Each row of a before or after table is a point. One or more steps were done to the points. Then noise was added and the rows were shuffled. The steps act on how far a point lies along the listed directions, d1 being the first. Write out the steps. A step turns or swaps two directions, mirrors them in a line or flattens them onto one, adds a multiple of one to another, or multiplies one. Angles are multiples of 10 degrees, from the lower direction toward the higher: turns from -170 to 170, lines from 10 to 170 but not 90. Use the fewest steps. Two steps may share a direction if one is a turn and the other turns, adds or multiplies; they go together, in the order done. Otherwise the lowest direction goes first.

Directions:
(1): [1.4 2.6 5.0]
(2): [ 4.8  2.2 -2.4]
Before (8 x 3):
[[-1.3 -3.8 -2.5]
 [-2.4 -1.4  0.0]
 [ 0.2  1.0 -3.2]
 [ 1.7  0.0 -4.4]
 [ 2.7  2.7  1.6]
 [-3.5 -4.0 -1.5]
 [-1.7 -1.5 -3.4]
 [ 2.8  5.1  7.2]]
After (8 x 3):
[[ 1.4 -0.6 -5.3]
 [-1.8 -4.3 -3.4]
 [-2.0 -2.0 -4.5]
 [ 0.1  0.8 -3.6]
 [-3.7 -4.4 -2.6]
 [-2.4 -1.4 -0.5]
 [ 3.5  6.4  9.6]
 [ 2.9  3.3  2.4]]
Steps: multiply d1 by 1.3

Directions:
(1): [-3.5 -2.1  2.6  1.1  3.3  5.6]
(2): [ 0.6  0.6 -0.1 -5.3 -4.5  4.3]
(3): [ 4.3  1.0  6.9  0.4 -0.1 -0.1]
Before (12 x 6):
[[ -0.3  -0.1   0.0   2.6   4.6  -1.4]
 [ -2.6   1.0   3.3   1.4   0.6   2.0]
 [  2.0   0.0  -2.4  -8.3 -10.6   3.9]
 [  1.1  -0.6   2.7   0.7   0.9  -2.0]
 [  0.6   0.8   4.9   4.9   4.1  -2.6]
 [  1.8   1.7   3.9   3.0   5.1  -3.1]
 [ -4.4  -3.6  -3.9  -0.8   0.7   4.7]
 [  4.1   0.8  -0.3  -5.9  -1.4   1.3]
 [  4.4   1.3  -3.1  -3.8  -3.3  -1.5]
 [ -5.7  -0.3  -4.3   8.1   7.6  -3.8]
 [  0.5  -1.3   5.8   0.2   4.2   3.8]
 [  1.5   0.9   2.8  -4.6  -0.7   2.8]]
After (12 x 6):
[[ -1.4   0.9   0.9   2.8   5.7  -1.7]
 [ -3.3   1.0   1.9   0.4   0.0   2.8]
 [ -3.5  -0.5   1.5   4.2   4.7  -0.7]
 [  4.4   1.3  -3.2  -2.5  -2.6  -3.5]
 [  0.5   1.5   0.1  -4.8  -1.4   1.4]
 [ -0.3  -2.6   0.8  -1.1  -0.5   4.6]
 [ -1.7  -1.5   1.8  -1.4   3.0   5.0]
 [  4.7   1.4  -2.6  -7.3 -11.5  -0.3]
 [ -1.0  -0.6   0.4   2.2   4.7   0.0]
 [  3.7   1.1  -2.1  -5.3  -1.5  -0.5]
 [ -3.9  -0.4   2.1   8.1   8.2  -0.5]
 [ -1.1  -1.3   0.4   0.9   1.3  -1.8]]
Steps: turn d1 and d2 by 20 degrees; multiply d3 by 0

Directions:
(1): [ 1.0 -0.5  2.4  0.3  1.8  5.2 -4.6  5.6 -3.4]
(2): [ 1.1  0.6  3.1 -1.3 -5.0  6.2  3.5 -3.4 -1.2]
(3): [ 1.0  1.6 -3.9  8.3 -2.3  0.7  1.1  0.6 -2.6]
(4): [ 6.1 -0.6  3.1  0.5  4.2 -2.5  3.3 -1.3 -4.3]
(5): [-0.3 -7.5  3.5  3.5 -2.1 -1.4 -2.9 -2.3  0.7]
Before (9 x 9):
[[ -2.5  -3.3   5.6  -5.7   1.5   5.3  -3.8   3.2   2.0]
 [ -2.7  -2.3   1.7   0.6  -3.2   1.3   0.7  -0.1   2.1]
 [ -2.1   0.0  -1.0   1.0   0.0  -0.9  -3.8   0.0   2.1]
 [ -0.7   0.0   1.6  -1.1  -2.7   2.2   1.8  -1.4  -2.3]
 [ -3.1  -4.5   5.7 -10.7  -2.6   1.7  -4.6  -2.1   5.0]
 [ -1.4  -0.4   2.9  -6.8   2.8  -0.9  -2.3  -0.3  -1.3]
 [  6.2  -0.7   4.5  -2.6   3.1  -2.5   4.8  -1.8  -4.0]
 [ -4.5  -8.6   1.7   1.4  -5.2  -2.1  -4.8  -0.7   5.6]
 [  2.1  -2.6   5.3  -2.4   0.3   2.6  -0.9  -3.5  -1.5]]
After (9 x 9):
[[-4.1 -8.7  1.8  2.8 -4.5 -0.5 -6.8  1.7  3.9]
 [-1.3  0.2 -2.2  2.2 -1.1 -3.0  1.7 -0.9 -1.5]
 [-4.0 -3.6 -4.3  0.3  2.6 -9.4 -7.6  2.4  5.3]
 [ 6.0 -0.4  1.6  1.4  4.9 -5.4  3.2  0.4 -4.7]
 [-1.8 -0.1  1.3 -1.2 -0.9  2.0 -3.4 -0.5  1.9]
 [-1.8 -0.1 -0.6 -3.6  4.4 -5.4 -2.6  0.4 -0.7]
 [-4.4 -2.6 -1.3 -2.9  2.7 -6.9 -0.2 -1.0  6.9]
 [-2.9 -2.0 -0.4  3.1 -2.0 -1.1 -0.1  1.2  1.8]
 [ 1.1 -1.9 -0.7  2.3  2.7 -5.9 -0.5 -3.6  0.3]]
Steps: turn d1 and d2 by 140 degrees; turn d2 and d3 by -70 degrees
